Every row gives one point. Each copy is the shape, with its points in the same order, stretched, turned, moved and blurred by noise. Is it also mirrored, or only turned?
In the rows, zero is written as 128.

Shape:
[[ 99 211]
 [160 195]
 [110 103]
 [135 107]
 [ 70 104]
 [177 116]
 [124 104]]
Copy 1, 7 rows:
[[ 37 108]
 [ 79  50]
 [137 145]
 [150 111]
 [136 179]
 [163  76]
 [156 128]]
Copy 1 is: mirrored
Copy 2:
[[211 193]
 [142 208]
 [140 114]
 [121 125]
 [176  96]
 [ 88 152]
 [130 118]]
Copy 2 is: mirrored

Shape:
[[150 123  12]
 [119 100 153]
 [132 136 142]
 [ 80 142 174]
 [119 123 152]
 [112 145 149]
 [167 194 123]
 [126 117  62]
 [108 109 159]]
Copy 1 (9 x 3):
[[126 145   7]
 [110 127 153]
 [146 140 134]
 [102 177 177]
 [123 132 144]
 [136 155 146]
 [217 156 103]
 [109 151  63]
 [ 98 144 163]]
Copy 1 is: only turned
Copy 2 (9 x 3):
[[ 12 163 220]
 [161 118 160]
 [142 142 134]
 [157  95 101]
 [151 126 139]
 [141 124 117]
 [110 195  99]
 [ 62 134 190]
 [160 110 144]]
Copy 2 is: mirrored
Copy 3 (9 x 3):
[[ 17 140  79]
 [150 112 158]
 [154 149 131]
 [212 113 126]
 [162 127 142]
 [173 134 119]
 [145 218  91]
 [ 67 117 101]
 [167 109 149]]
Copy 3 is: mirrored

Shape (8 x 4):
[[139  86 155 125]
 [196 102 155 173]
 [ 82 156 126 138]
 [ 82 105 123 144]
 [ 86 156  69  57]
 [123  67 118 102]
 [189 125  73 158]
 [ 83 168  68  92]]
Copy 1 (8 x 4):
[[100  81 130  97]
 [146  72 183  87]
 [107 155 121 155]
 [ 74 135 135 130]
 [118 207  58  83]
 [ 78 117 115  67]
 [152 162 177  49]
 [118 216  87 106]]
Copy 1 is: mirrored
Copy 2:
[[154 122 127 164]
 [153 147 209 157]
 [ 83 157  80 168]
 [106 116 103 183]
 [ 73  90  37  88]
 [128  76 118 138]
 [ 86 110 198 104]
 [ 58 115  58 100]]
Copy 2 is: mirrored

Shape, 8 rows:
[[173  87  99 102]
 [103 115 123  52]
 [164  62 105 116]
 [197 111 164  92]
 [189  94 145 138]
 [ 70 176 118  95]
 [ 90 112 142 172]
 [111  77  93  69]]
Copy 1 (8 x 4):
[[146  74  71 147]
 [106  60 140  85]
 [140  78  84 180]
 [218  85 123 137]
 [186 113  97 187]
 [ 92 109 138  54]
 [ 90 143 127 189]
 [ 88  45 119 113]]
Copy 1 is: only turned
Copy 2 (8 x 4):
[[160 109 116  67]
 [ 92 171 129  65]
 [159  96 130  66]
 [185 165 157  41]
 [193 122 145  83]
 [ 77 196  96 133]
 [127 137 147 157]
 [100 124 120  63]]
Copy 2 is: only turned

Shape, 11 rows:
[[151 110  93  98 110 124]
 [ 51  91 143 156  85   7]
 [104 128 136 136  93 154]
 [159 131 181 124 215  98]
 [118 167  63 106 189 155]
 [155 174  82 139 125 156]
 [148 163 166 147 106 168]
 [105 119 126  66 155  59]
 [150 111 163 136  89 157]
 [153  94 130 105  83 157]
 [157 149 159 101 118 132]]
Copy 1:
[[147 139 107 161 102 157]
 [110  47 184 136  63  50]
 [ 99 120 163 160 151 149]
 [177  61  57 111 205  93]
 [ 81 178  37 118 137 124]
 [129 209 106 145 139 114]
 [136 150 163 139 197 141]
 [141  62  80  73 103 127]
 [149 124 167 175 165 169]
 [149 124 151 164 127 189]
 [156 111 140 116 165 156]]
Copy 1 is: only turned
Copy 2, 11 rows:
[[168 117 126 125 134 156]
 [210  54  88 139  52  49]
 [160 145 149 140 106 114]
 [106  79 150 129 200  78]
 [ 90 153  81 120 152 141]
 [142 177 100 150 149 137]
 [161 174 166 142 151  91]
 [151  69  89  81 134 103]
 [175 132 181 140 137 111]
 [184 133 170 130 129 158]
 [176 133 145 112 165 102]]
Copy 2 is: only turned

Shape:
[[161 134 134 124 160  81  86 128]
 [106 231  75 117 169  51 140  98]
 [146 119 161 161  64 217 110 141]
 [131 120  97 176  89 184 129 137]
 [139 116 140 153 206 192 162 140]
 [ 90  96 150 114 198 118 148 103]
 [151 134 166 117 153 147 177  82]
 [180 105  86 222  83 182 166 138]
 [152 184 124 106 160  96 102 146]
 [173  96  99 107  77 219 125 120]
 [132 174 113 100 131  55 143 182]]
Copy 1, 11 rows:
[[131 153 130 137 214 129  94 152]
 [ 97 198  59 180 205 103 114  97]
 [129  85 212 142  65 127 111 122]
 [143  83 144 141  93 156 103  98]
 [104 154 148 125 143 226 180 127]
 [ 88 130 112  99 187 159 201 145]
 [121 179 138 112 115 143 174 139]
 [219 101 126 144  68 195 105 100]
 [ 93 179 126 166 195 125  85 143]
 [110 101 160  87  52 157  74 110]
 [ 96 161  68 193 174 112  92 184]]
Copy 1 is: only turned
Copy 2 (11 x 8):
[[198 116 111 131 135 103 122 173]
 [144 147  19 187 171  81 217 141]
 [102 142 169 106 136 173  72  96]
 [124 116 132 168 157 187 102 104]
 [127 128 167 178 196 136 139 173]
 [146  82 154 191 147  53 187 157]
 [153 184 158 161 151 105 194 137]
 [148 165 155 216 166 233  84  80]
 [165 140  74 119 142 117 149 179]
 [163 123 168 123 144 216 144  92]
 [135 140  64 165  97 132 155 190]]
Copy 2 is: only turned
Copy 3 (11 x 8):
[[154 146  76 151 151  81 148  86]
 [ 28 193  50 143 177 116 131  85]
 [193 138 145 142  93 178 189 167]
 [143 132 124 167  77 153 161 170]
 [171 111 146 194 159  91 172 228]
 [138  94 156 174 184  81 122 152]
 [133 147 175 168 166 117 177 143]
 [145 120 132 219  60 146 196 175]
 [122 168  60 121 166  85 167 116]
 [190 178 173 125  51 113 172 175]
 [ 83 114  43 101 163  77 188  84]]
Copy 3 is: mirrored

Shape:
[[116 116 160 131  92  66 123  95]
 [136 150 201 112  91 101 133 143]
 [162 142  42  77 146  90 113 167]
 [131 150 183 142  26 122 152 148]
 [132 139 165 167  99 131 134 151]
 [ 77 181 163  68 165  82 147  76]
 [112 158  55  86 142 148 134 147]
 [105 130 152 117  62 134 143 102]
 [119  95 193 130 116 132 139 126]
 [129  87 169  73  73  69 129 107]
 [108 152 202 182  60 126 136  83]
 [ 41 124 127  81 163  34 144 146]
 [126 114  48  43 139 109 129 186]
 [101 155  71  62 130 131  55 159]]
Copy 1:
[[172 169  81 152 110  90 137 137]
 [169 187 121  99 106 112 113  96]
 [130 119 109  44 153 154  83 239]
 [173 209 111 135  83 176 128  83]
 [127 158 118 110 104 151 160  94]
 [208 153 130 111 218  68 131 134]
 [135 108 139  85 196 173 112 208]
 [170 169 111 171 128 147 113 124]
 [146 132 133 147 107 103 123  90]
 [199 170 104 151  93  83  74 144]
 [156 202  72 182 117 129 170  61]
 [200 116 179  92 146  73 160 205]
 [144  94 172  56 143 160  72 243]
 [ 96 170 166  77 173 143  94 239]]
Copy 1 is: mirrored
Copy 2:
[[ 99 136 171  74  99  81 118 119]
 [ 41 117 152  58 132 140 146 143]
 [186 202  57  85 171 115 100 177]
 [ 24 117 139 118  97 118 188 165]
 [ 86 128 162 122 140 156 158 141]
 [ 94 138 116  36 145 121  95  42]
 [167 172  43 141 158 135 110 131]
 [ 74 106 119 129  84 107 137 123]
 [ 88  69 173 101 136 140 120 132]
 [ 82  92 135  49  92  67 102 151]
 [ 45 123 191 123  67 132 163  90]
 [109 159 128  82 213  56  87  91]
 [173 157  24 107 188  97  88 180]
 [124 203  49 127 151 149  34 142]]
Copy 2 is: only turned
Copy 3:
[[100 133 137 107 151 104 129  77]
 [125 137 165  87 100 145  95  76]
 [137 148  94  74  62  73 111 208]
 [102 128 142  79  69 166 147  25]
 [123 104 152 129  90 145 134  85]
 [172 216 123 142 175 104 106 106]
 [139 163  81 115  71 128 141 171]
 [101 146 123  86 127 163 152  63]
 [121 105 147 123 137 168 111  86]
 [110 144 123  43 146 125  92  79]
 [ 82 128 173 127 140 151 174  36]
 [177 163  57 136 147  61  77 103]
 [148 143  53  68  68 104  89 179]
 [ 94 187  63 119  65 101  80 186]]
Copy 3 is: mirrored

Shape, 14 rows:
[[122 146 140 147 130 195 142 109 167]
 [149 116 121 157 149  90  88 136 124]
 [106 155 156 165 151 179 134 116 132]
 [152 126 193 133 152 209 159 101 145]
 [124 184 158 129 117 194 129 117 131]
 [124 120  79  70 120 194 142 140 114]
 [151 141 123 171  95  69 130 156 148]
 [130 129 123 121 101 104  77 169 168]
 [128 118 123  88 114 173 143 130 107]
 [157 114 125 148 104  88  86 107 126]
 [127 144 150 112 119  87 116 162 122]
 [108 106 124 148 116  97 112 148 149]
 [109 105 139  97  84 191 129 138  86]
 [109 136 146 118 107  68 116 108 138]]
Copy 1:
[[192 131  98 133  76 104  96 145  80]
 [101 165  81 184 142 109 166 118 154]
 [157 139 104 155  81 127 125 172  74]
 [249 135 135 161 108  94 132 169  81]
 [186  98 138 130  52 120 132 144  67]
 [149  76 174  94 136  44 111 137  86]
 [105 177  80 111 117 137 152  58 173]
 [107 144  69 122  87 101 168 105 183]
 [157 104 183 122 121  71 134 135 105]
 [119 170 117 190 105 110 144  77 176]
 [104 122 132 124 121 128 185 125 163]
 [ 89 173  93 135 115 114 138 115 173]
 [141 126 215 122  81  69 154 134 116]
 [100 139 138 156 104 148 129 111 171]]
Copy 1 is: mirrored
Copy 2, 14 rows:
[[134  86 108 104 171 109 165 106 118]
 [ 92 138 123 125  87 142 107 113 144]
 [126 105 128  91 165 141 140 112 121]
 [125 100 155  78 200  74 142  52  99]
 [155 118 129  75 174  99 152 137  83]
 [186  88 158 134 169  76  95 189  98]
 [141 168  79 175  93 140 160 119 143]
 [110 137 126 135  87 127 183 162 146]
 [176 112 169 118 159  80 106 142  99]
 [122 137 116 120  67 116 122  95 120]
 [140 177 143 119 112 122 133 142 142]
 [123 128 124 151  95 151 157 124 166]
 [190 111 209 118 151  88 133 147  71]
 [145 156 110 105  80 121 130 105 161]]
Copy 2 is: mirrored

Shape, 17 rows:
[[120 131 101  94 132 159 158 120 112 171 138]
 [ 98 173 151 153 136 127  93 172 122 142  72]
 [113 115 117 142 164  67 156  94 179 146 134]
 [132 133 174 117  86 114  97  80 167 109 148]
 [160 138  84 131 147 125 138 131 184  99 139]
 [149 138 152 142 165 154 160 154  97 165 150]
 [136 105 155 119 151  83 153 168 142 138  90]
 [133 181 113 122 156 123 151 156 113  83  88]
 [ 79 112 148 100 136  88 106  99 110 125 144]
 [150 111  84 153 112 150 113 148 125 138 141]
 [149 185  98 119 155 111  78 122 165 161 129]
 [ 95 123 161 138 112 141 102 177 124 143 110]
 [141 118  83  97 111 115  88 153 164  90 111]
 [103 112 135 150 158 152  85 115 134 150 107]
 [154 116 161 135  98 146 148 128 170 132 146]
 [104 138 158  86 117  78 128  85  86 101  97]
 [127 106  88 160 104 157 142 115 162  85 112]]
Copy 1 (17 x 11):
[[ 95 185 136 135 113 120 148 107 185  81 138]
 [137  89 155  92  77 122 140 125 148 181  73]
 [160 124 124  88 175 183 113 142 161  98 127]
 [143  70 180 153 154 120 139 186  83 143 180]
 [151  78  58 157 139 162 115 113 137 101 123]
 [131 168 128 153 123 106 143 121 177 151  93]
 [154 140 156  87 134 149 153 125 129 139  41]
 [156  85 134 127  91  92 168 115 178 120  61]
 [137 137 219 101 157 132 128 113 136 134 169]
 [ 97 121  92 146 116 150  71 105 116 114 124]
 [179  79 103 154  79 209 120 126 187 107 151]
 [ 92 124 161 112 101 111 142 120 113 186 102]
 [129  78 115 141 107 169 130  99  89 114 127]
 [157 155 128 106  96 138  97 106 115 164 140]
 [111 112 117 158 159 120 139 176  89 142 126]
 [168 126 249  92 129  87 153 140 144 104 124]
 [ 98 103  73 109 141  99  95 116  77 119 125]]
Copy 1 is: only turned
Copy 2 (17 x 11):
[[142  90 126 109 169 104 137 126 149 145 109]
 [176 177 161 176 135 139 125 143 167 137 139]
 [ 95 107 149  70  97 110 100 126 104  66 131]
 [ 76 155 102 134 118 140 166 168  83 115  98]
 [ 84  94 118 120  76 111 127 104 137 138 143]
 [199  89 140 150 138  97 128 129 122 129 125]
 [137 153 119 121 103 110  58 132 121 106 112]
 [164 107 110 132 104 152 135 121 193 119 141]
 [133 147 105  85 153 121 135 180 108  80 147]
 [121 125 114 153 142 101 135  89 122 160 155]
 [100  96 157 162 124 101 140 148 173 126 147]
 [161 191 136 162 142 126 114 149 116 159 131]
 [ 70 155  87 131 109 115 110 124 147 160 148]
 [160 169 151 133 132  84 150 136 124 115 144]
 [102 136 118 145 104 123 130 125  81 153  86]
 [137 142  80  94 157 153 145 166 144  63 113]
 [ 98 147 108 110  98 129 153  73 117 146 129]]
Copy 2 is: only turned

Shape (14 x 11):
[[124 111 212 171  93 167 123 113 114 101 117]
 [167  83 163 111 108 120 100 137 155 132 138]
 [189 103 150 146 166 167 113 151 139 111 110]
 [151 138 129 148  31 172 140 145  52  84 119]
 [135 118 138 111 106 188 168 106 151  69 124]
 [ 55 163  97  78 167 125 132 162  89 177 109]
 [ 76 205 111 108 153  97 118 121 139 104 113]
 [ 85 159 125 111 122  70 215 212 108 190 114]
 [ 93 175 110  59 123 104 134 108 131 162  69]
 [166  61 133 166 128 110 125  93 105  75 125]
 [177  97 123 189 148 150 114  80 177 153  96]
 [146 201 131 108 137  56 161 190  94 164  96]
 [122 191 165  70 145  76 226 175  29 196 112]
 [161 119 144 151 100 180 123  87 133 116 195]]
Copy 1 (14 x 11):
[[127 139 143 165 164 142  92 198 145  98  87]
 [127 137 113  83 120 156 148 154 158  89 158]
 [162 130  87 154 121 129 126 138 141 119 144]
 [168 130 173 182 155 128 102 129 112  50  72]
 [109 139 167 222 110 178  98 145 132 124 128]
 [107  60 171  99 118  98 161  77 101 161 119]
 [104 116 177 135 160 145 143  73 169 148 109]
 [111 124 153  75 153  92 223  99  47 123 120]
 [117  72 175  90 114 170 168  96 128 146 106]
 [133 180 120 149  87 124 133 161 175 106  83]
 [118 160  72 123 105 152 103 134 125 150 103]
 [171 139 152  70 163 116 225  87 107 121 126]
 [176 120 209  67 142  70 232 125  79 159 120]
 [132 173 163 139 132 129  29 122 151 114 124]]
Copy 1 is: only turned
Copy 2:
[[192 158 136  81  65 128 110  90 201 136 160]
 [180 134 161 141 122  89 124 172 170 121 147]
 [151 180 137 138 116 112  48 150 147 152 172]
 [147 142 106   7 147  98 121  69 220 127 122]
 [148 114  85  98 122 141  95 149 210 122 129]
 [113  78 134 142 121 127 121 138  37 145 103]
 [ 97 114  92 178 130 149 157 136  56  99 115]
 [183 102 103 115 158 108 197 129 105 201  81]
 [ 85  92 166 164 141 154 164 172 109 134  86]
 [144 139 142 162 114 101  66  72 224 123 144]
 [109 170 179 189  66 108  55 162 198 166 132]
 [132 140 126 130 183 111 196 127  85 184 142]
 [125  77 135  98 174 135 216 101 118 231 166]
 [122 116 102 107  80  72 123 139 203 127 157]]
Copy 2 is: only turned
